Each row is a point. Each copy is the shape, with its points in the same order, turned, moved and blurred by noise. Is it also mirrored, or only turned?

Shape:
[[ 47 -26  -4]
 [  0  22  18]
 [ 34  -1   0]
 [-10  -9  -1]
 [ 11 -18   7]
 [ 28  13 -14]
 [  2   9  22]]
Copy 1, 7 rows:
[[ 12 -33 -29]
 [-23  17  11]
 [  4  -5 -25]
 [ 10  -2  19]
 [  4 -17   4]
 [  7  12 -27]
 [-15   3   9]]
Copy 1 is: mirrored
Copy 2, 7 rows:
[[ -9 -60 -10]
 [  6   1  21]
 [  3 -42   3]
 [ -8  -1 -15]
 [-15 -21  -5]
 [ 22 -30  -1]
 [ -8  -5  17]]
Copy 2 is: only turned
Copy 3:
[[ 29 -18  44]
 [-21  19  16]
 [  5 -12  35]
 [  6   7  -3]
 [ 18   7  17]
 [ -9 -21  25]
 [-10  20  21]]
Copy 3 is: mirrored
Copy 4:
[[ 33  -5  50]
 [ 22   1 -21]
 [ 29   5  24]
 [ -4 -13   6]
 [ 14 -18  18]
 [ 21  24  19]
 [ 22  -9 -14]]
Copy 4 is: mirrored

Shape (6 x 3):
[[ -6 -22 -21]
 [ 20  50  19]
 [ 23  -7  13]
 [ 26 -49  -3]
 [-31  28  44]
 [ 12 -13  -7]]
Copy 1:
[[-29  13  18]
 [ 36   5 -40]
 [ 17   7  15]
 [ -3  19  54]
 [ 12 -50 -24]
 [ -7  14  15]]
Copy 1 is: mirrored
Copy 2:
[[  8 -19 -17]
 [ 12  32  60]
 [ -5 -16  30]
 [-20 -54  11]
 [-29  51  20]
 [  0 -22   5]]
Copy 2 is: only turned
Copy 3, 6 rows:
[[ 28 -18 -24]
 [ 14  56  12]
 [ 23  -3  16]
 [ 34 -42   3]
 [-37  24   1]
 [ 24 -12  -5]]
Copy 3 is: only turned

Shape, 9 rows:
[[ 16   2 -34  -8]
 [ 27  23 -39  23]
 [ -1  22  18  34]
 [  6  24  35  -3]
 [-36   7   6  14]
 [ 53   5 -29   5]
 [-23 -25  40  15]
 [ 29   0 -37  -1]
 [  9  -6 -26  -5]]
Copy 1 (9 x 4):
[[ 12  14 -36  -7]
 [ 10 -11 -48 -34]
 [-22 -32   3 -26]
 [-42   2  13 -20]
 [-21 -31   1  18]
 [ 20  21 -33 -44]
 [ -8 -19  45  11]
 [ 20  15 -36 -17]
 [ 14   8 -24   0]]
Copy 1 is: mirrored
Copy 2 (9 x 4):
[[-15 -21  23 -18]
 [-45   4  34   4]
 [ -4  31   2  39]
 [ 26  45   8  10]
 [ -3  11 -26  27]
 [-20 -12  60  -5]
 [ 35   5 -17  39]
 [-26 -10  34 -11]
 [-12 -16  14  -4]]
Copy 2 is: mirrored
